Rows are points. The ring and each string are closed loops that go straight from each point to the next, and from the last back to the first. Before rounding, they use only three directions, however many columns there are. How many times does the string pass through the ring? Passing back the other way cancels.
In the rows, zero is written as 128.

Ring (6 x 4):
[[171  95 104 165]
 [153 138 113 193]
 [127 168 125 182]
 [130 148 117 137]
 [117 118 141 131]
 [140  96 131 149]]
String (20 x 4):
[[131 184 110 164]
 [103 171 145 167]
 [103 160 146 155]
 [132 132 124 145]
 [162 106  94 114]
 [112 115 143 114]
 [ 82 135 176 150]
 [109 133 151 158]
 [152 112 108 136]
 [133 103 122 102]
 [163 105  93 112]
 [146 122 100  97]
 [114 159 128 131]
 [117 154 136 164]
 [154 138 100 148]
 [136 174 112 177]
 [ 97 200 152 214]
 [113 164 143 189]
 [149 139 109 162]
 [156 145  98 158]]
Times through: 4

Ring, 10 rows:
[[103 113 127  87 169 116]
 [ 99  98 145  80 151 107]
 [108  87 165  82 123 114]
 [126  93 174 110  93 127]
 [132 108 166 137  85 127]
 [135 141 138 178  92 123]
 [138 158 116 187 116 130]
 [140 156 106 164 147 146]
 [134 143 107 130 170 151]
 [116 126 115 101 177 134]]
String:
[[100 110 147 113 124  95]
 [120 107 148 106 129 127]
 [134  83 165  67 136 158]
 [123 102 148  90 142 138]
 [111 118 133 109 148 117]
 [ 86 132 102 100 192  93]
 [136 124 114  90 190 168]
 [144 120 133 110 150 167]
 [127 138 120 139 145 132]
 [126 179  83 187 160 123]
 [125 186  80 200 154 116]
 [131 137 123 143 138 135]
 [150 131 126 130 146 170]
 [152 158  93 146 179 176]
 [124 156  90 138 185 138]
 [135 123 117  94 183 164]
 [134 108 138  90 157 158]
 [ 75 111 121  76 184  82]
 [ 79 107 136  90 154  77]
 [104 108 144 104 134 105]
 [133  94 159  88 130 151]
 [119 104 152 104 126 125]]
Times through: 0

Ring:
[[160 111 147 113  82 160 102  97]
 [184 130 137 102 100 178  81 106]
 [170 140 129  98 118 184  92 128]
 [132 138 122 101 128 172 114 144]
 [ 90 124 116 113 123 143 124 134]
 [ 68 104 121 125 104 117 126 109]
 [ 85  97 134 127  88 121 128 100]
 [129 102 146 120  79 144 119  99]]
String (25 x 8):
[[144 127 127 107 110 162  96 115]
 [177 137 123 100 114 173  63 101]
 [207 143 130  94 112 192  60 106]
 [194 140 143  95 108 200 103 136]
 [153 127 137 105 105 173 112 127]
 [151 125 129 108 105 161  89 105]
 [174 133 125 102 110 170  67 100]
 [198 150 126  90 125 198  73 127]
 [167 145 131  94 125 195 113 152]
 [137 130 131 105 115 171 121 139]
 [129 130 133 104 117 173 135 150]
 [110 123 121 112 115 147 110 120]
 [ 83 117 110 118 118 126 104 109]
 [ 35 108 104 127 122 103 127 116]
 [ 77 112 126 119 110 135 145 134]
 [115 117 132 114 104 151 126 125]
 [ 84 107 120 123 103 121 110  99]
 [ 56  99 113 130 103 101 111  90]
 [ 24  96 108 134 109  90 130 102]
 [ 70 113 124 119 114 135 149 140]
 [112 119 128 113 108 148 119 122]
 [105 119 117 115 113 136 100 107]
 [102 137 112 104 137 159 122 150]
 [138 152 121  92 144 193 130 177]
 [149 137 134  99 119 185 125 152]]
Times through: 5

Ring:
[[145 149 122 142 143 129 139 127 153]
 [125 121 111 114 154 110  90 151 139]
 [122 102 123  83 146 111  71 157 106]
 [153 117 146  97 123 139 121 128 104]
 [157 164 157 127 119 156 167 109 109]
 [151 184 146 151 130 152 177 108 132]]
String, 29 rows:
[[115 148 141  97 141 128 104 145  87]
 [142 131 135 110 134 131 119 133 117]
 [173  84 138  95 118 136 115 126 126]
 [160 105 151  87 116 142 118 127  97]
 [145 143 160  98 119 148 135 123  83]
 [128 167 148 115 134 141 136 129  95]
 [153 131 137 118 130 137 133 125 127]
 [170 132 144 126 120 147 153 112 133]
 [148 156 143 129 130 143 149 119 122]
 [123 219 153 149 137 152 176 115 103]
 [149 209 150 166 129 158 197 101 133]
 [180 143 136 152 123 149 174 103 164]
 [169 117 131 126 127 137 138 120 149]
 [176 126 129 141 127 140 154 112 164]
 [163 158 128 158 134 142 168 110 166]
 [140 190 131 162 142 141 169 116 149]
 [136 208 135 169 143 145 180 112 145]
 [176 159 135 162 126 150 183 101 167]
 [157 197 145 167 129 156 195 100 145]
 [117 238 155 158 139 155 186 113 103]
 [129 222 158 151 132 158 185 109 102]
 [144 226 172 152 119 172 206  96  95]
 [177 147 158 130 111 160 175 101 123]
 [161 128 141 117 124 141 139 120 126]
 [138 147 141 114 133 136 129 130 110]
 [123 159 152 100 132 139 123 135  79]
 [155 100 151  79 118 139 108 132  90]
 [151  95 144  80 123 132  99 137  97]
 [131 114 143  80 132 128  92 145  85]]
Times through: 0
String (30 x 9):
[[171 118 132 127 126 139 142 117 149]
 [144 159 138 132 135 139 146 122 128]
 [131 188 142 142 138 143 157 121 119]
 [124 233 148 167 141 153 189 110 120]
 [158 191 140 168 131 153 191 102 152]
 [171 139 131 145 128 142 159 111 160]
 [163 129 128 134 132 135 142 120 153]
 [134 151 130 127 142 130 128 132 128]
 [119 160 119 133 154 120 119 141 136]
 [116 150 119 122 154 117 106 146 128]
 [ 98 138 106 111 167 100  75 164 127]
 [ 97 107  98  93 170  89  46 176 128]
 [133  84 109  92 150 104  67 158 136]
 [156  86 120 101 135 120  96 140 141]
 [137 120 127 106 140 123 104 141 122]
 [104 129 124  89 153 111  73 161  96]
 [ 88 122 121  74 159 102  50 174  82]
 [111  84 115  66 152  99  41 172  99]
 [140  77 118  83 141 110  69 154 124]
 [151 114 129 111 134 128 115 133 132]
 [114 140 126 104 149 118  95 150 108]
 [ 96 136 116  96 161 105  70 165 105]
 [ 84 129 102  95 173  91  50 177 114]
 [122 109 102 110 159 102  76 158 146]
 [155 101 112 121 142 118 108 136 161]
 [144 134 129 121 138 130 124 132 132]
 [126 165 128 133 147 129 131 134 129]
 [116 207 131 157 152 135 156 127 132]
 [147 199 135 172 139 147 186 107 154]
 [166 170 138 160 128 150 182 103 156]]
Times through: 5
